Each row of a before or after table is a point. One or more steps were done to the points. Then noise was added and the rows were shuffled. The steps act on how far a point lies along the listed directions, d1 being the first. Write out the steps. A step turns or swaps two directions, mirrors them in a line or flattens them onto one, adds a multiple of one to another, or multiplies one. Angles are multiples of 10 degrees, from the lower direction toward the higher: turns from -170 to 170, lines from 10 to 170 but not 90. Use the fewest steps. Two steps may share a direction if one is a turn and the other turns, adds or multiplies; they go together, in the order done. Otherwise the lowest direction goes first.
(in the rows, 128 means zero)

Directions:
(1): [176 136 102]
(2): [101 151  85]
Before, 8 rows:
[[114 109 150]
 [ 99 137 129]
 [118 113 158]
 [154 146  87]
 [151 119 142]
 [107 124 123]
 [152 133  97]
 [136 130 121]]
After, 8 rows:
[[148 131 113]
 [210 158  47]
 [ 83 122 132]
 [171 118 139]
 [ 83 102 173]
 [ 89 105 183]
 [ 66 134 142]
 [198 142  70]]
Steps: multiply d1 by 2.5; multiply d2 by 1.3

Directions:
(1): [161  97  92 100]
(2): [174 150 163 111]
(3): [142 174  89 145]
(4): [101 152 123  75]
Before, 9 rows:
[[144  33  66  60]
 [150 113 130 151]
 [158  81 119 215]
 [126  57 123 126]
 [129 112 112  98]
 [103 124 116 108]
 [144 104 119 151]
 [136 110 144 147]
 [120 107 109 156]]
After, 9 rows:
[[118 112 111 160]
 [154  97  72 134]
 [125 117 108 148]
 [105  90  94 190]
 [185 147  15 129]
 [147 142 103 124]
 [130 127 123 126]
 [128 108 120 132]
 [127 121 115 139]]
Steps: turn d1 and d3 by 70 degrees; flatten d2 and d4 onto the line at 40 degrees

Directions:
(1): [129 129 120 182 130 163  75 164]
(2): [129 171 128  82  98 107  94 170]
(3): [105 122  90 124  75 141 102  77]
(4): [172 131  78 154  99 108 164 150]
(5): [147 202 142 145 131 154 141  96]
Before (13 x 8):
[[ 93  89 159  92 118 122 159  63]
 [115 100 131 125 162 119 163  63]
 [114  62 151 159 186 152 157  99]
 [159  64  66 154 135 107 166 156]
 [165 189  88 149  71 137 164 164]
 [ 89  75 147 133 150 137 145  46]
 [156 140 122 137 131 103 162 137]
 [ 99 105 123  83 124 132 149  45]
 [ 90  81 158 144 164 155 126 123]
 [152 138  68 131  80 112 174  89]
 [174 134 114 149 120 110 175  91]
 [163 180 135 155 128 143 133 152]
 [109  71 133 155 146 144 128  64]]
After:
[[165 186  87 133  71 128 159 163]
 [107  79 128 110 150 102 106 139]
 [152 127  63 141  81 111 131 145]
 [101  96 128 109 133 140  92 123]
 [157 138 121 132 130  98 153 155]
 [ 82  76 155 114 149 135 124 128]
 [ 99  37 140 103 161 114 125 152]
 [ 78  53 137 113 137 118  90 125]
 [100  84 158 125 125 136 114 125]
 [148 166 129 109 108 112 130 161]
 [165  69  69 161 140 112 179 135]
 [162 111 104 126 103  85 128 164]
 [ 98  50 126 122 131 115  90 126]]
Steps: flatten d1 and d3 onto the line at 70 degrees; swap d2 and d5

Directions:
(1): [134 125 150 191 130 106 158  75 154]
(2): [139  90 183  93 165 160 125 115 159]
(3): [179 145 105 142 111 197 151 127 138]
(4): [127 126  66 117 160 122  98  99 177]
Before (12 x 9):
[[119 122 142 124 167 113 128 122 149]
 [122 126 108  92 119 157 123 160 115]
 [ 42 122 145 118 128  42 107 131 104]
 [146 150  76  75 122 133 106 153 104]
 [153 109 156 193 126 126 165  82 146]
 [100 131 130 147 132 123 127  92 143]
 [ 50 101 151  94 139  45 114 158 106]
 [135 143  88  90 147 183 100 173 146]
 [ 70 115 172  94 151  43 103 158  92]
 [134 127 145 148 125 139 135 118 119]
 [139 133 109 171 160 132 143 106 164]
 [143 143  68 107  95 157 134 176 144]]
After:
[[147  97  87 132 166 137 111  85 189]
 [137 137 177 110 125 190 140 190 108]
 [ 71 140 146 149 124  11 121 138  84]
 [116 118 139 105 169 114 115 138 140]
 [ 94 135  99 121 134 131 106 113 138]
 [ 40 154  91 155  98  23 115 132  88]
 [152 158 134 115  87 134 149 163  69]
 [126 125 160 125 104 150 157 145 102]
 [133 126 128 141 140 140 123 103 143]
 [152 141 121 128  76 167 167 181 119]
 [ 51 130 125 149 107  22 135 151  88]
 [132 131  88 112 166 149 112 142 157]]
Steps: turn d1 and d4 by 80 degrees; turn d2 and d3 by -20 degrees; multiply d2 by 1.6

Directions:
(1): [164 146 134 103  93 169  95 163 175  88 131]
(2): [165 186 118 144 156 132 143  79 109  78 133]
(3): [117 114 137 134 214 166 116 170 123 115 136]
(4): [ 56 114 156 120 115 144 114  90 132  78 150]
(5): [145 107 130  42 134 126 171 129 101 116 150]
Before (10 x 11):
[[233 158  98 120  80  99 179  84  92 157 121]
 [ 75  91 130  87 117 109 131 148 108 174 143]
 [132 118 135 149  94 117 113 152 171 169 103]
 [201 129  94  87 147  95 170 148 106 151 124]
 [153 132 135 138  97 136 108 174 157 157 113]
 [108 105 125 137 139 124 111 118 127 140 126]
 [125 132 155 113  88 165  86 121 179  77 118]
 [ 71  91 142  95  34  92 139  88 130 158 156]
 [105 165 113 137 116  83 147  68 103  98 130]
 [125 183 110 152  69 126 106  63 127  92 120]]
After (10 x 11):
[[179 152  94 194 139  98 114 148 139 162  96]
 [ 85  96 145  99 144 101 163  69  96 130 123]
 [ 80 112 146 132  17 108 105  99 166 143 146]
 [140 187 119 132  91 120 116  99 148  69 126]
 [142  97 133  83 105 111 155 148 142 171 117]
 [ 81 112 132 138  89 142  80 167 153 158 128]
 [137 105 128 106 127 108 157 147 101 176 125]
 [133 159 107  89  84 110 148  52  94  93 136]
 [130 110 127 111 121 140 102 137 143 123 134]
 [225 178 100 186  71 101 146  84 117 164 109]]
Steps: turn d1 and d5 by 160 degrees

Directions:
(1): [ 83 128  71  90 118 106 120 133 164 117 125  69]
(2): [107 163  71 178 138  94 126 144 135 122 137 185]
(3): [ 75 140 159  68 132 102 121 103 108 123 162 172]
Before, 9 rows:
[[113 127  63 141 115 132 110 149 174 138 104  72]
 [188 105 176 167 127 153 154 121  88 146 141 171]
 [109 140  62 145 114 131 123 152 165 127 113  77]
 [148 129 173 126 153 146 131 110  91 126 135 141]
 [152 150 162 162 158 140 123 110  81 137 145 213]
 [ 82 121  59 104 119 112 118 142 167 129 136  75]
 [171 121 149 176 155 129 117 128 108 138 118 165]
 [147 120 170 123 128 138 127 121 101 109 143 135]
 [144 127 139 154 130 151 118 111 126 135 136 175]]
After (9 x 12):
[[142 117 184 102 127 138 130 109  93 111 147 138]
 [200  98 171 176 120 161 154 125  92 147 136 154]
 [ 89 119  49 117 119 116 119 147 166 125 132  72]
 [155 119  30 197 112 150 112 173 190 139  74  39]
 [140 123 188 103 154 148 129 101  81 127 143 147]
 [139 132 142 156 133 150 120 109 130 140 136 181]
 [144 135  31 194 113 147 125 173 181 127  89  49]
 [128 160 163 149 164 119 115 101  76 131 160 244]
 [185 119 130 201 154 135 117 138 115 140 104 155]]
Steps: multiply d2 by 1.6; multiply d3 by 2.5

Directions:
(1): [116  88 153 127 122 138 108 127 177 148  53  97 149  92 168 169 103 101]
(2): [170 162  94 115  70  80 139 150 122 131  89 102 130 172 103 133 110  74]
Before, 8 rows:
[[112 105 133 139 137 156 125 116 155 125 116 124 135 102 149 149 120 139]
 [144 125 133 122 111 120 123 134 149 133  87 108 134 132 140 140 121 102]
 [147 122 137 130 106 115 113 136 165 144  61  90 148 115 142 164  99  97]
 [139 114 123 111  94 120 123 142 160 140  72 100 145 127 136 151  93  87]
 [114 110 146 139 143 150 128 120 120 125 138 137 131 109 148 122 138 145]
 [121 127 131 127 140 143 131 124 134 130 142 125 127 115 128 131 132 148]
 [129 122 131 119 101 120 114 128 152 145  65  99 139 125 142 158  90  83]
 [138 127 118 118 111 124 133 130 127 133 106 118 125 135 126 125 120 106]]
After, 8 rows:
[[138  93 154 128  99 125 102 135 201 158   7  69 162  89 170 193  82  75]
 [109  91 142 141 136 161 118 114 171 130  91 114 144  89 166 165 109 134]
 [142 109 143 122 111 124 119 131 168 139  56  96 140 119 153 153 111  90]
 [123 129 130 127 141 142 128 120 134 130 144 125 129 116 125 129 131 149]
 [137 121 122 120 111 125 131 130 132 133  97 116 127 130 131 129 119 104]
 [132  91 141 112  94 126 112 138 188 153  25  83 156 106 160 175  78  71]
 [122  95 149 117  98 128  99 126 187 157  15  78 149 104 169 181  75  69]
 [112 107 147 138 145 153 127 119 118 125 137 138 131 107 149 124 139 144]]
Steps: multiply d1 by 2

Directions:
(1): [151 148 161 150 119 156 167 131 195 110  87 132  55 145 115  93 116 146
 142  89]
(2): [ 92 155  51 189 123 174 111 177 132 161 100  99 122 125 104 125 119 131
 130 155]
(3): [150 183 106 114 120 102 130  84  93 118  77 117 166 139  72 129  68 125
 129  90]
Before:
[[149 131 182 106 124 120 152  98 136 104 122 147 119 130 134 121 124 128
  141  94]
 [104 128 117 166 145 152 127 168 156 139 123 119 101 128 142 126 149 128
  140 157]
 [134 103 143 104 121 109 126 117  99 121 138 152 152 119 144 142 138 125
  126 136]
 [128 116 147 126 121 143 125 133 158 141 126 117  88 134 142 107 142 133
  117 126]
 [121  94 142 125 123 118 126 135 120 140 162 129 149 127 162 140 156 118
  139 153]
 [134 128 118 135 119 134 137 126 131 128 102 121 118 136 127 134 150 130
  146 109]
 [130  73 161 100 139 109 125 111  92 107 179 147 160 110 174 147 175 120
  128 143]
 [114 169  74 163 134 145 122 145 135 129  97 114 120 132  79 122 103 126
  123 112]
 [144  77 150  75 130  98 132 119 107 126 162 147 147 120 170 146 165 111
  127 136]
 [136  79 182  72 125  89 118 116 109 131 194 161 160 111 191 130 167 129
  116 141]
 [124 162 113 161 117 145 139 139 141 129  83 126 126 132  89 115  99 130
  126 118]
 [142 159 118 144 124 133 128 118 143 125  88 127 121 145 110 115 101 134
  132  91]
 [123 143 106 127 114 124 110 129 125 138 138 127 136 134 134 137 125 132
  130 118]
 [142 168 126 143 112 124 144  95 131 128  85 116 128 143  95 109  99 120
  132  99]]
After:
[[ 95 143  92 195 142 177 127 188 170 149 103 108  83 130 130 117 143 133
  143 161]
 [166 116 220  74 128  95 158  72 130  88 138 162 126 131 147 124 128 126
  139  82]
 [154  62 211  70 140  89 141  84 103  84 186 165 148 115 184 141 178 122
  130 120]
 [131 120 153 129 120 147 131 132 167 138 121 118  79 137 140 102 141 135
  118 120]
 [134 159 102 148 125 134 119 124 131 132  92 122 134 142 109 121 103 131
  128 101]
 [131 130 114 139 119 136 135 129 130 130 102 118 119 135 125 135 150 129
  146 112]
 [169  63 249  30 127  61 140  79 121 102 206 183 147 117 206 124 171 131
  117 112]
 [146  95 169  85 122  94 133 100  99 110 146 162 153 118 151 143 140 124
  126 126]
 [130  95 159 120 123 116 136 128 131 131 159 134 137 130 163 134 156 121
  141 143]
 [107 169  78 181 117 157 126 157 131 145  79 114 136 128  82 120  97 127
  124 133]
 [133 163 111 141 114 120 133  98 113 134  94 113 148 138  97 119 101 116
  128 111]
 [119 146  97 132 114 127 106 135 124 142 137 124 138 133 133 138 124 131
  129 122]
 [168  65 199  44 131  77 147  92 115 105 171 163 138 125 181 143 169 112
  128 115]
 [ 89 181  24 195 133 167 105 174 125 150  88  98 130 127  68 126 100 124
  121 135]]
Steps: add -0.5 times d3 to d1; multiply d2 by 2
